Rows are points. A path goes straight from each point to the next, and from the last back to the first. The post is the endless flat space through its rows: a point in 2 columns, a line in 3, a plane in 4, and so on, so that a path can go around it. Count how often the path circles the post. Going back the other way cancels.

Post:
4, 10, -25
-3, 9, 31
Path (31 x 3):
-33, 51, 90
-16, -3, -17
-36, -5, -17
-24, 38, 9
19, 51, -95
-8, 33, -14
-35, 9, -10
-9, -32, 1
6, -27, -61
-21, 2, 20
-19, 43, -14
-6, 48, -5
-35, 25, 14
-17, -25, -44
19, -23, -3
-5, -7, 60
-25, -16, -57
-23, -21, -22
3, -32, 17
17, 5, 18
23, 46, -8
-5, 25, -12
23, 46, 17
19, 9, -26
14, 44, 1
-17, 31, 28
-29, 7, 11
-21, -30, 30
-9, 14, -8
-5, 42, 0
10, 35, 20
Times around: 1

Post, 8 rows:
-7, -9, -1, 40, -20, -1, -8, 10, 46
-39, 3, -28, 20, 0, 11, -14, 18, 23
13, 20, 30, 13, -17, 14, -28, 3, -18
-4, 6, 8, 15, -62, 0, -7, -1, -32
-5, 19, 73, -10, 70, 8, 45, -48, -54
20, 17, 12, -3, -17, 30, 10, -20, -7
11, 28, -5, 23, -42, -11, -41, -33, -9
23, 22, -17, 1, 17, -39, 0, -6, 38
Path (27 x 9):
-28, 66, -24, 31, -7, -17, -55, -25, -42
-53, 14, -36, 27, -4, -5, -23, -2, -48
55, 3, 23, -21, 68, -1, 14, 13, 33
0, 35, 15, 20, 22, -2, -37, -4, -37
43, 34, 4, 43, -27, -51, -2, -41, 30
-7, 22, 29, 12, 27, -17, 39, -17, -29
7, 1, -72, 29, -34, -25, 4, -38, 39
49, 23, 10, -33, 70, 23, 3, -65, -12
-39, 22, -37, 38, 36, 2, -16, -25, 14
-5, 37, -15, 62, 9, 13, -26, -40, 9
-49, 34, 25, 32, -14, 4, -40, 8, 1
-42, 17, -9, -26, -29, 14, -32, 23, -5
-7, -4, -27, -2, -4, 36, -14, 9, 22
39, -3, 37, 13, -45, 60, 10, -9, -22
17, 11, 25, 31, -38, 3, 2, -17, -10
-36, 11, 15, 35, -20, -59, -28, 34, -6
-39, 8, 13, -20, 37, 13, 45, -35, 7
32, -24, -47, -24, -34, 43, 23, 11, 44
35, 25, -26, 53, 7, -25, -70, -30, 32
-48, 18, -3, 32, 95, -57, 28, -17, 2
32, 17, 35, 33, -74, 31, -26, -33, 5
-9, 26, 51, -6, 26, 36, 43, -24, -6
19, 55, 19, -27, 80, -20, 35, 22, 28
-29, 28, 12, 2, 15, 24, -20, -7, -12
4, -7, 40, 23, -49, -10, -75, -1, -24
39, 25, 15, 25, -19, 14, -59, -23, -17
-29, -13, -59, 52, -75, -32, 9, -7, 8
Times around: 3
